Each row of a before or after table is a point. One or more steps were done to the points. Then noise was added and the rows were shuffled. The steps act on how far a point lies along the listed directions, d1 being the first. Write out the steps. A step turns or swaps two directions, mirrors them in a line or flattens them onto one, adds a multiple of one to another, or multiplies one. Angles are multiples of 10 degrees, from the lower direction toward the higher: turns from -170 to 170, lines from 10 to 170 but not 90. Use the fewest steps. Two steps may share a direction if one is a turn and the other turns, adds or multiplies; they go together, in the order done. Otherwise the lowest direction goes first.
(in the rows, 128 means zero)

Directions:
(1): [137  97  91]
(2): [141  93 160]
(3): [ 82 112 130]
Before (11 x 3):
[[147 101 162]
 [111 153 162]
 [183 140 148]
 [145 102  71]
 [ 79 133 128]
 [ 73 125 130]
 [ 99 154 148]
 [128 129 176]
 [118 120 139]
 [159 131 107]
 [ 85 118 152]]
After (11 x 3):
[[107 121 133]
 [118 118 166]
 [ 78 151 134]
 [155 101  77]
 [111 164 163]
 [164 125 110]
 [ 72 149 132]
 [ 95 163 153]
 [187 116 150]
 [132  83 145]
 [ 73 135 142]]
Steps: turn d2 and d3 by 20 degrees; add 0.5 times d2 to d1

Directions:
(1): [111  83 111 162 106 168 143 149]
(2): [168 129 123 180 103 100 105 116]
(3): [127 128 137 111  77 100 179 124]
Before (9 x 8):
[[100 100 113 125 162 168 126 128]
 [112 124 135  91 128 127 172 133]
 [149 134 121 141 111 108 126 125]
 [125 115 121 164 144 167 113 128]
 [136 124 145 136  87 105 169 126]
 [144 131 133 122 105 107 146 134]
 [116 115 106 123 144 170 117 132]
 [156 149 141 112 107  72 134 105]
 [127 142 135  83 122  99 154 114]]
After (9 x 8):
[[ 97 102 111 124 188 184 104 131]
 [133 113 148 126  44  90 212 127]
 [113 113 104 126 168 186  99 134]
 [112 103 114 174 170 195  95 138]
 [146 129 138 118  80  97 168 132]
 [145 126 118 145 100 112 137 128]
 [142 161 145  70 100  65 170 101]
 [120 140 146  74 112  99 189 126]
 [168 153 147 110  78  46 153  96]]
Steps: turn d1 and d2 by -20 degrees; multiply d1 by 1.6; multiply d3 by 2

Directions:
(1): [147 170 103 111 176 164 106 115 130 102 157]
(2): [116 160  85 159 119 126 109 191 130 144 116]
(3): [119  95 119 124 122 139 133 150  94 148 202]
(4): [ 98  92 152 159 169 174 103 133 136 144 110]
Before (14 x 11):
[[126  52 222 122 124 110 159  69 134 124  89]
 [131 123 139 135 167 193  96 130 127 125 156]
 [128  57 189 103 142 126 156  55 136 121 117]
 [137 144 140 130 156 147 117 138 128 128 112]
 [137 155 104 138 113 116 134 135 119 123 110]
 [ 98 119 142 174 109 136  99 125 173 115  84]
 [102 117 123 151 115 107 134 170 126 134 154]
 [ 95  68 171 139 157 173 121 118 127 148 134]
 [119 117 167 130 148 131 131  96 147 144 104]
 [130 169 145 146 152 150 118 106 168  96  59]
 [153 169 135 116 128 129 132  68 154  97  84]
 [144 179  70 117 127 122 127 123 129 107 118]
 [111  79 186 135 112 123 145  88 138 130  65]
 [159 172  95 125 140 147 118  90 142 108 128]]
After (14 x 11):
[[104 130 119 171  74 108 111 151 161 122  99]
 [105 118 146 155 140 132 120 141 144 165 101]
 [100 148 109 160 165 174  91 172 144 141 104]
 [140 129 125 121 103 109 150 110 110 122 126]
 [ 97  88 150 165  70 108 154 168 120 156 116]
 [128  83 124 138  93 131 145 112 107 154 173]
 [123 131 109 148 128 167 101 178 113 147 169]
 [106  65 165 148  89 124 149 111 116 158 125]
 [ 96 112 155 165 133 141 116 130 151 138  38]
 [ 93  76 160 162 188 176 102 119 155 141  74]
 [137 172 112 122 141 109 128 129 147  92 132]
 [100  95 184 178 177 159 102 128 162 134  35]
 [132 101 115 105  92 104 163 104 100 129 160]
 [130 125 133 133 119 125 132 161 112 147 132]]
Steps: swap d1 and d3; turn d2 and d4 by -70 degrees
